Rows are points. Any point is a mix of the corners, with weights that add up to 1. It lies inside the corners' shape when no weight is negative. Is each point inside? If not, which corners have a negative weight?

Corners:
(1): [ 31 -38]
(2): [ 0 32]
(3): [  2 -31]
Points:
[ 21 -47] -> outside (2)
[ 27 -32] -> inside
[ 18 -41] -> outside (2)
[ 10 -30] -> inside
[ 1 18] -> inside
[  9 -47] -> outside (2)
[11 11] -> outside (3)
[ 28 -35] -> inside
[ 15 -45] -> outside (2)

Corners:
(1): [ 20 -83  12   2]
(2): [-27  16  22   7]
(3): [-32  -2  -9  17]
(4): [ 50  -5  -7 -34]
(5): [-17  36   4  36]
Points:
[ 10 -46   8   6] -> inside
[ -1 -45  19  22] -> outside (3, 4)
[ 8 -3 -2 10] -> outside (2)
[ 16 -68  10   3] -> inside
[  8 -74  22  13] -> outside (3, 4)
[-18  20  11  19] -> inside

Corners:
(1): [ 27 -17   6 -29  35  26 -16 -47  23]
(2): [ 36 -10 -19  41  12 -31 -32 -18 -38]
(3): [ 44  19  17  92 -12 -10   0 -17   9]
(4): [  5   9 -16 -47  -2  39  -2 -10  16]
(5): [ 52  13 -17  -4  35  74  -6   2 -54]
(6): [ 37  13  30 -42  24  20   3  -2   9]
(7): [-18  -2  12  31  -2   5 -37 -39 -27]
(8): [ 67 -36  23  -7   9  71 -15  25 -14]
(9): [ -2 -17  -4  95   2 -18  14 -13 -38]
(10): [ 26  -8   7 -19  -8  11   0 -54 -12]
Points:
[ 30  -2   8 -41   5  41 -15   0 -11] -> outside (1, 3, 9)
[ 22   4   2   7  -5 -11   2 -33  11] -> outside (5, 7, 8)
[ 30   7  -6 -39  27  30   7 -18 -16] -> outside (3, 7, 8)
[ 40 -12  -2  69   1  34 -14  20 -42] -> outside (1, 6, 10)
[ 38   2  -5 -11   8  34 -15  -6 -19] -> outside (1, 9)
[ 32 -14  11  12   5  29 -13 -13 -15] -> inside
[ 17  -6   8  23  14  25  -9 -15  -8] -> outside (2, 10)
[ 26  -1  -2  -7   6  24  -7 -26 -16] -> inside

Corners:
(1): [ 21 -13  16 -34 -11   0   0   3 -30  18   9 -32  16 -63]
(2): [  0   9 -30  86   5 -54 -36  19  23   6   7 -23  14  22]
(3): [-48  34  -4   1  28  36  10 -28 -12  55  -2  54 -56  -9]
(4): [-55   4   1  39  -1  13 -13 -31  24  -5 -22 -33   3  52]
(5): [  2 -20  41  14   7 -13   6   9  11  -8  56  15   5 -15]
(6): [-21  44  18  52 -31   8 -57 -31 -13  -5 -12  20   4  15]
(7): [-41   4 -46 -23  26   6 -35 -91  -5  21 -52  21  -5  37]
(8): [ 24  15 -13  -3 -21  26  55  36   1   5  -5  21  17 -21]
(9): [-31  29  33 -46  33  42  12 -84 -36  10  24  25  40 -37]
(10): [ 26   1  23  16  25 -29   0  44 -43  21  63  46  11   4]
(11): [-39  15  23   1 -33 -20  -1   4  -4  16  11   3  67  -5]
(12): [ 31 -55 -21  32 -44   2  95  42 -63 -11  80   2 -14 -46]
(13): [ 20   8  45  10 -34  -2  14 -31  10  39 -12 -22   8   1]
(14): [  2  -6 -32  17 -17  18 -41   1  -4  40  17  10  39   3]
(15): [  2  20 -30 -48  -3  -1  19 -22  19  13  40 -31   0  34]
Points:
[-18  14   2  -9  -4  21   9 -21 -13  22   0   7   1  -5] -> outside (2, 5)
[  9   9  10 -33 -13  16  28 -14 -35  20  13  12   3 -33] -> outside (2, 4, 5, 14)
[  1   4  -7  14   3  -1  -4 -13 -10  17  13   6   0   3] -> outside (11)
[  1   2 -11  28 -10  -4  -2  -6   8  18   3  -6 -17   8] -> outside (9, 10, 11)
[-23  13  -4  -6 -10  18  -5 -32  -4  17  -3   7   8   3] -> outside (2, 10)
[ -7  16   3   3   4  10 -18 -22   5  22  -6   2   6   7] -> outside (11, 12)
[-20 -15 -13  21  -2  -6 -12  -7  -4  28  -1   5   6   7] -> outside (6, 8, 9, 15)
[ -4   8  15  16   3  -5   5  -4 -17  14  14  18  10  -7] -> outside (14, 15)

Corners:
(1): [ 25 -50  -3  -6  46  -8  21 -20   1  13  22  10 -23 -30  35   7  21  54
  26  55]
(2): [ 26 -57  -5  20   0   3   2 -95  10   7   1  -6  51  28  -5 -83  -7 -13
 -21  -2]
(3): [  2  19 -32 -13  27  59 -10 -43 -16 -16 -18  20 -29  40  12  19 -13  -3
 -37 -33]
(4): [ 27  -8  -9   5 -18  -7  73 -16 -15  32   5 -22  31 -12   9 -25   6 -14
 -45 -44]
(5): [ -6 -82 -35  23 -18 -31  11   4   6  43  42 -15  14 -26  28  -7  17   4
 -29  -3]
(6): [-19 -17  26  29  -3   4 -20  52  21  29  21   6  -9  -9 -26  23  -2  64
   8 -17]
(7): [  4   2 -47  41  -6 -19   8  27  28  55  11  20  -7   2 -19  32  10   3
  10  -5]
(8): [  7 -19 -30 -44  14 -27  25 -34  16  11 -24 -23  -4  -8  11  -7 -22 -18
  31  26]
(9): [ -7  -6  -1 -22  -7  29 -14 -13  31   1  41 -27 -31  22  25 -22 -18  59
 -14  20]
(10): [ 22 -60 -32  -3 -45  22  43 -28 -18  23 -22 -38 -22  30  -1 -17 -23 -11
 -58   3]
(11): [-12  17  17 -30  23  21 -38 -40  33 -31 -15  38  13   5  22  32  35  12
  51 -11]
(12): [-10 -20 -14   8  19  12  31 -39  28 -30 -31  33  38  14  34  -5  22 -21
 -36 -10]
(13): [ -7  23 -55   7  -5 -18   9  31 -19  53   9  16   4  -3   5  14   0  16
 -17  -5]
(14): [ 15 -26   4 -21  -5 -11  17 -13   9  44  19  -2  20  11 -24 -30 -11 -22
  38   1]
(15): [ 21 -28  30 -19  51  -6 -20 -13  -9   4 -20   9   9  -4  18  36  17  -6
  14  34]
(16): [-20   5  -5  30  16 -47   5   9  18  26   4 -17 -16 -12   0 -10   7  10
  68 -15]
(17): [ 10 -14 -12  -9  16   8 -25  44  14 -11 -31 -20  15  -1 -14  12 -20 -46
  28 -23]
(18): [-26 -45 -28  -8  10 -18  17 -21  19   2 -34 -21 -18  25  23   4  49   5
 -14 -49]
(19): [-55 -37 -30   8  17   7 -19 -21  23 -20 -40  -6 -27  11 -11   6  61 -14
  -5  -7]
(20): [ 12 -15 -30   5  -2 -53  34   6  15  -2  12   3 -15  -9  17 -11  -9  27
  -8  11]
(21): [-11   0  -2 -23 -17  -3 -38  -4  43   4 -41 -12  -9  22  -3 -36 -26 -27
   3 -12]
Points:
[  6 -19  -6  -3   7   1   7 -19  13   5  -2  -2   1   2   8  -6   1   4
   5   0] -> outside (13, 18)
[  8 -25 -16   2   0  -3  13  -9   6  17  -1  -8   4   3   2 -12  -5  -5
  -7  -2] -> outside (11, 18)
[  2  -2 -18   1 -13  23 -15   0   4  13   3   0   1  17 -13  -3 -15  -4
 -16 -27] -> outside (1, 8, 12, 15, 16, 18)
[  2 -32 -26  11   9 -13   2 -11   8  15   1 -10  -9   5   2  -8   1  10
  -2   4] -> outside (4, 11, 12, 14, 21)
[  2 -31 -14  10   1  -3   6  -2  13  16   2  -9  -3   6   0  -8   2   1
  -7  -8] -> outside (8, 11, 13)
[ -6 -12 -10   0  11 -19  -1  -3  21   4  -9   0  -1  -2   8  -3  11  11
  10   2] -> outside (3, 5, 10, 14)
[ -2 -18 -13   4   4  -2   0  -5  12  10  -3  -2   1   6   5  -4   5   1
   1 -10] -> outside (8)
[  6 -19 -19  -4   4  -8  17 -13   9  16  -6  -7  -1   1   6  -4   0  -1
   1  -1] -> inside
[ 10  -7  -9  -9   6   3  -3  -7  10  10 -16   3  -2   4  -5  -1  -6  -6
   6   2] -> outside (5, 9, 12, 16, 18)

Corners:
(1): [  2 -30 -28  25  -3 -12 -54 -22 -31 -25  -2 -25 -69   2  19  12  19  -3
  13 -16]
(2): [-44  21   3  33  18 -71 -19 -23  34 -12 -50  37  27  41 -26 -28  38   9
 -13   1]
(3): [-16 -39  20 -14 -26 -16  16  -2   6  -9 -21  44   0  23 -45 -48   3  24
  -7 -10]
(4): [-45  11  12 -17   5 -34 -28 -69  34  31 -52  37  -7 -13 -55 -30   3   3
 -29   3]
(5): [ -1  20  10   3  13   1 -47  -5 -28 -21  -5  25 -18 -46  13   6 -15 -29
  -4 -21]
(6): [-48  19   6 -18 -58 -27 -16 -14   9 -19 -59  37 -35  -2 -64  12  32  11
  -5  -9]
(7): [-10  -5  38  14 -49  37  42  40  11  24   3 -44 -54  73 -45  37  35 -10
  28  13]
(8): [-41  -7 -36   6   1  17 -36  -3 -44 -38   6  -2  -9 -44 -33  30   0 -13
  -7 -56]
(9): [  0  28 -14  19  29  -7 -14  14 -46  -7  -4  -5 -40 -58  20 -27  21  21
  -2 -27]
(10): [-43  -7  30  16 -30  19  58  39  41   2  34 -23 -29  33  13  34  49   3
  74  67]
(11): [-18  32  25 -44  14 -45  40 -41  51 -17 -40  28 -10  24 -26 -23   9  28
 -18 -39]
(12): [-30  18 -18  46   6  34 -23  10 -13 -14 -20  30  -6 -32  30   9 -16 -15
 -11 -25]
(13): [  9   3  24 -14 -25  28  66   9  28  -6  -8 -16   2  65 -27  13  22  46
  53  52]
(14): [  8   4  -1 -25 -61   9  62  13  48  14   2 -19 -18  52 -13  25  40  -5
  11  53]
(15): [ -5 -10 -22  24  50  42 -54  15 -16 -24  -8   4 -32 -55  16 -26  45 -16
   1 -15]
(16): [  5  -3  24 -15 -38 -29 -39 -13  45  -6 -22   3  20  -3 -31 -22  20  33
  -7 -27]
(17): [-32 -20  43 -10 -22  18  17  33   7  -7  12 -27 -14  51  -6  45  75  34
 -25  66]
(18): [-33 -14  -6  -4 -34 -21 -17  12  55 -19 -50 -30  -4  15 -38 -47  -6  16
 -26  17]
(19): [-18  18 -34  13   6  46 -39  -8 -71  -6  43   1 -48  -9  22 -57   4   1
  13 -23]
(20): [ 12 -20  18  12 -35   0  84  -8  28 -31  32 -16 -33  47 -41 -18  52  14
 -14  51]
(21): [-55 -10 -13  14  -3  30 -17   6 -67 -25 -40  -9   7 -54  23 -37  29 -22
  -9 -20]
Points:
[-14   2   6  -6  -9   0   0  -1   5  -7 -16   2 -14   4 -23 -19  25  12
  -7   0] -> outside (1, 10, 12)
[-20   1  -2  -2  -8  -1   6  -5  -1 -16  -8   3 -24   2 -15 -12  29  10
   2  11] -> outside (7, 12, 16)
[-16  14  -7 -14 -19 -29   3 -30  24 -11 -32  24  -9   9 -37 -18   6  21
 -10 -14] -> outside (5, 7, 10, 15, 17, 21)
[ -9  -9  17  -1 -25   8  16  18  15 -12 -11 -13 -21  11  -9   0  32  14
   6  17] -> outside (2, 4, 8, 19)

Corners:
(1): [ 61   5  -6   8 -50  18  -4  12  27  37  18  14  27  12  27  39  25 -22
  17 -45]
(2): [-24 -48 -20  -3  17   6 -49   6  22  15  31   5  31  35  95  -4  16  34
  42  -5]
(3): [ -8 -17 -50 -49   1 -21 -21 -54 -16 -36  31  -6  22 -22  -4  -4 -12  -3
 -25   3]
(4): [ 12  29  20 -29   4 -19  21  44 -37 -27  -7  -9   2 -14  -1  47 -24 -14
 -30  10]
(5): [-17 -37  -7  14 -52  13 -26  13  19  30  -5  72  36  63  70  -1  29  -8
  22 -41]
(6): [ 30  18  17   4  18   9  -3  22 -27  14 -37  36 -13 -36  16  17 -51 -16
 -65  26]
(7): [ 17  20 -13  34 -46  21 -44  37  41  51  49  35  27  58  22 -31  20 -17
  27   2]
(8): [  8  18 -19  36  31  21  41  -9   5 -39 -35  -6 -24   2 -39  15 -45   1
   1  17]
(9): [-16   6   1 -41  -1 -63  12 -21 -12 -25  13  -5 -64 -39  17  53 -11 -34
  -9   6]
(10): [ 18  12  24 -27 -59  14  24  17  30  18  34  17  -7  47  71 -63   3 -48
   6 -42]
(11): [ 41   0  16  -9  59  28 -14  50  -8  -7 -39  68  -7  -1  -6  15 -58   0
 -11 -13]
(12): [-33 -75  14 -17 -19 -37 -29 -49 -14  11   9   9  23  23  16 -21  10 -29
  47 -21]
(13): [ 11 -27   4 -10 -20 -13  22  33  19   2 -17 -16 -40 -12 -26  61 -43 -14
 -40  -2]
(14): [ 19 -18 -57  55 -25 -40 -12 -10  29  14  38  55  40  30  59 -28 -23 -10
  56 -20]
(15): [ -8 -28 -16 -23  35 -76 -15 -45   1  10  37   7  11  10  34  29  20   5
 -22 -25]
(16): [-12  10 -22 -17  38  -8  38  24 -21  18  12  22 -32 -54 -16  51 -31 -68
 -39 -17]
(17): [ 13 -14  36 -10  38  -8 -12  27  14 -40 -50 -12   4 -57 -10  -5  -1 -35
 -42 -11]
(18): [ 14 -15 -47 -28 -14 -73   0   3  -2  11  18 -27  -7   8  40 -17  47  20
  22  15]
(19): [ 16  -8  24  29  10  19  30  16 -25 -42  15  48 -37 -30 -16  13 -26 -29
 -39   4]
(20): [ -2  15  40  -9   9  26  35  33  16  -2 -27  19  -7 -44 -32   2 -35  21
 -29  -9]
(21): [ 14  38  18  10   7  13  -2  29 -47 -19 -21 -18 -34 -20 -28   3 -34   4
 -48 -34]
Points:
[  3 -17  -8  -7  -5 -16  -3  -6  -1   1   4  16  -7   0  26   6  -7 -21
  -3 -14] -> outside (4, 7, 20)
[  6  -9  -3  -5   2  -8  -2   5   6  -3   2  13   1  -5  11   6  -9 -15
  -7  -5] -> outside (21)
[  0  -9   2   3   8  -9  -1   9   0  -2   2  18   0  -4  11  11  -6  -9
   6 -13] -> outside (3, 6, 10, 13)
[ 12  -5   1   2  -1  -7  -2  23  -1   1   4  13   6  13  20  10  -3 -11
   1 -13] -> outside (3, 6, 9, 20)
[  7   0   8  -4  11  -3   4  14 -13 -12  -5   9 -12 -17  -4  21 -15 -11
 -25  -4] -> outside (10, 14)
[  0 -16 -18  -6 -16 -30  10 -12  12  -2  23  10   2   4  18   7   9 -22
   5 -13] -> outside (2, 6, 11, 21)
[  3  -9  -6 -10  -4 -15  -6   2   2   4   5   7   0   4  18   5  -4 -10
   1 -10] -> outside (19)

Corners:
(1): [  8  30   1  58  -3  -2 -38  40  -8  16  65 -37  31  12  30  10  -2   6
  13 -24]
(2): [ 21  20 -20   1   3  26  33  28  -1  -7  53  48  23  -7  31  39 -28 -11
 -18  30]
(3): [ -9 -40  41 -15 -58  23  11 -22 -25  37 -61 -35 -32  17  19  -7 -48  39
 -48 -26]
(4): [-12  10  -2  -2 -29 -19  16  18 -14 -25  18   6 -14  57 -61 -32  39  18
  32  28]
(5): [ -6   2 -47 -17 -10   8 -15   1 -34  35  27   8 -60  25  77 -28  28 -61
 -15  51]
(6): [ 10  -3  40  44  26  56 -32 -36   9 -31  28 -18  30 -34 -33  42  22  52
  34 -74]
(7): [ 14  67  47  11   6  30 -49  -3 -26  -4  58   0 -32  69  41 -37  10   6
   0  24]
(8): [-13  17  -5 -27   2   6  35  53 -38   6 -16  52  40 -27  34  44  29  -7
   1  17]
(9): [ 26  30  25  39 -22  -6  -6 -50   0   5 -31  36  30 -11  71  -6  -1  -7
  10 -15]
(10): [-35  -9 -44 -21 -23 -32  53   5  -2  56   5 -67  40  26  32  59 -16 -34
 -36  35]
(11): [-17 -49  -1 -29  41  10  45  -2  43 -60  -1  66 -26 -29   0 -31 -36   8
 -40  16]
(12): [-33  21 -34  50 -10 -10 -10   6 -60 -12  13 -42 -16 -12   5  21  -4  -1
   2   2]
(13): [ -1  23  27  17 -38 -27 -55 -49 -27  20  14 -37  47  15 -30 -34  11 -33
   4  23]
(14): [ -3  16  42  24 -54 -21 -68 -17 -17   4 -18 -35  48 -31  32  39 -56  11
  32 -28]
(15): [ 11  24 -42   5 -32  44  -2  22   0  34 -19  28  32   9  70  73   1 -11
  -8 -51]
(16): [-17 -36 -28 -28   7 -42 -33 -48  26  34 -13   1   9  53 -69 -20  -2  38
  18  11]
(17): [ 22  24 -21  10 -28  16 -32  10 -39  12  -8 -35  39 -49  83  50  -8   3
 -14 -28]
(18): [-13 -21  -2  -1  14   1  31 -36   6 -33   1  69 -26 -49 -27  20  54  21
 -31 -46]
(19): [-16 -47 -21   1   5 -48   0  12 -77  -9  -2 -26  17  74 -24 -17 -57  37
  -9  17]
(20): [-16 -42 -26  -5  47   8  45  38  35 -42  17   1 -66 -33 -50  58  32 -19
 -20   2]
(21): [ -6   6  32 -20  14   8  29 -12 -34 -27  -5  -8 -28 -40 -43   8   9  24
  15 -43]
Points:
[ -4   3  -7   5  -7   1  -5   2 -15   5   7  -9   8  11  12  13  -5   2
  -1  -1] -> outside (18)
[-10 -19  -9 -22  -1 -18   6 -19 -34  -4 -21  22 -36  18  -6 -37  12   5
 -15  22] -> outside (1, 2, 6, 10, 14, 15)
[ -4   5  -9   4  -4  -1   1   1 -10   0  11   3  12   0  11  18   1  -4
  -4  -1] -> outside (3)
[ -8   1   6   9  -9   2  -2  -2 -17  -4   0  -6   4  -8  13  14   0   3
  -6 -13] -> outside (2, 16)
[  9  26  10  25 -31   5 -37 -26  -1  19   6  -7  29  15  43  -6 -12  -4
   6  -1] -> outside (8, 18, 19, 20, 21)
[  8  21   5  28  -5   6 -28  -5 -26 -24  13  -4   1 -11  16   1  15   1
  14 -25] -> outside (2, 3, 8, 10, 16)
[ -4   1 -12  -2 -21   1   7  -1 -37   3  -8   5  12 -11  33  15  -3  -5
  -9   0] -> outside (1, 7, 16, 20)
[-22 -33 -19 -29  -6 -10  25   5  -2   3 -16 -14  -2  -7 -22  32   9  -2
 -14   2] -> outside (1, 2, 7, 9, 12)

Corners:
(1): [ 12 -23 -11  10   7   6  10  17  35 -16  10  35 -24 -15 -15  15  22  37
  -2  63]
(2): [  9   5  35   2   0 -17  18 -75  -5  10  14 -20  -9 -17  -2 -79 -15 -11
 -15   7]
(3): [-82   9  31 -36  15  35  24  18   1   7 -39  -2 -36 -26   4  16  -8  13
 -22  10]
(4): [ 16 -12   6  -2  33  31  18  11  17   4  12  30   4 -24   3 -86  14  18
 -42  47]
(5): [ -1 -32  32 -11  -3  42   5  16  -2 -19  21  39 -25  19 -27 -39  -5   9
 -11 -21]
(6): [ -2   3  38 -16  24  20  17  -4  50 -17   5   1 -16 -32   2 -10 -11  14
 -34   0]
(7): [  8 -14 -43 -13 -10  20   0 -32  -6 -13 -31  -9 -24  19  27  35  22  12
   3   3]
(8): [ 17   1  13 -39  29  -7 -74  -8  -7   1 -32 -17 -25  17   7  11 -17  24
 -28  -4]
(9): [ 13   0  31  -1 -11  -5  12  -2  14 -21   6   0  -7  -9  15  23  22   7
  11   3]
(10): [-11  14 -49   1  29  -8   8  13  -5 -11  13  14 -24  18  26  26  18   4
 -14 -21]
(11): [  0   0  10   4  -5  -7  15  -3  -9 -15 -19 -20 -19   7 -20 -12  -1   4
 -11  -7]
(12): [ 11 -25  38   6   8  23  -2   4   1 -18  -3 -18 -18   2  21   8 -33  17
   3 -16]
(13): [ 15 -22  28   0  -1  16  13 -14   3  48  13 -26  21   9 -22   2   0   4
   7   9]
(14): [-25  -2 -68  -4   8 -39  17   6  -7  10  13  32  14  13  -9 -49  19 -18
  -2 -20]
(15): [ 20  14  19 -12  -6  24  -3 -12  16  11 -30  -5 -15   5 -11  27   1  75
   8 -10]
(16): [-14   2   8  11 -19   1  17 -16 -11  -6  20  11  36  10  14  21 -35 -16
  -6 -25]
(17): [  9  17   5  12 -74  -2  22  -2  -1 -17  25  -4 -13 -34  23  29  15   5
 -26 -11]
(18): [ -4 -13  33  13   6  24 -22   7  36  -9   3   8 -19  13 -20  21  13  14
  23 -10]
(19): [  8   9  39 -17  21  35 -20   6  44 -13   3 -11 -34   4 -21   2 -10  46
  21  26]
(20): [-10  20  -2 -14  15  39 -19  31   5 -15  25  52  -5 -45 -95 -28  -1  40
  13 -19]
(21): [ 19   4  23   2  18  20   5   3   3  51 -35  -5 -27  16   7   9 -21   8
  18   0]
Points:
[ -5   0  11  -4   0  18   7   7  11  -2   2   7 -11  -2 -16  14  -1  18
   5 -11] -> outside (2, 4, 8)
[ -7  -7  -1 -12   8  16  -7  13   2 -10   0  16 -12  -2 -15  -7   2  18
 -17  -7] -> outside (2, 9, 19, 21)
[ 15   1  -3   0   5   8  -2   3  17 -12  11  21 -21 -13 -15 -26  17  12
  -8  10] -> outside (3, 12, 13, 15, 16)
[ 13   7   0  -1   2   7  -4  -3  18  -7  -4   2 -25 -10   2  -2   4  22
  -9   1] -> outside (3, 5, 9, 13, 16)
[-13  -3  25  -8   3  45   8  14  23  -4  -6   8 -26  -9 -13  33  -8  38
   7   1] -> outside (2, 4, 8, 9, 11, 14)
[ -9  -8 -13  -9   9  18  15   7   9  -5  -1  16 -11   7  -1  15   4  16
  10 -10] -> outside (2, 4, 8, 11, 17, 18)
[  1  -5   3  -1   5   9   4   4  13  -7   4  11 -15  -4  -5   7   7  17
  -3   9] -> inside
[ -9   6  17 -10 -17  12   2  -8   2  12  -3   3  -7  -8 -10   9   1   6
  -2 -17] -> outside (1, 4, 10, 11, 12, 19)
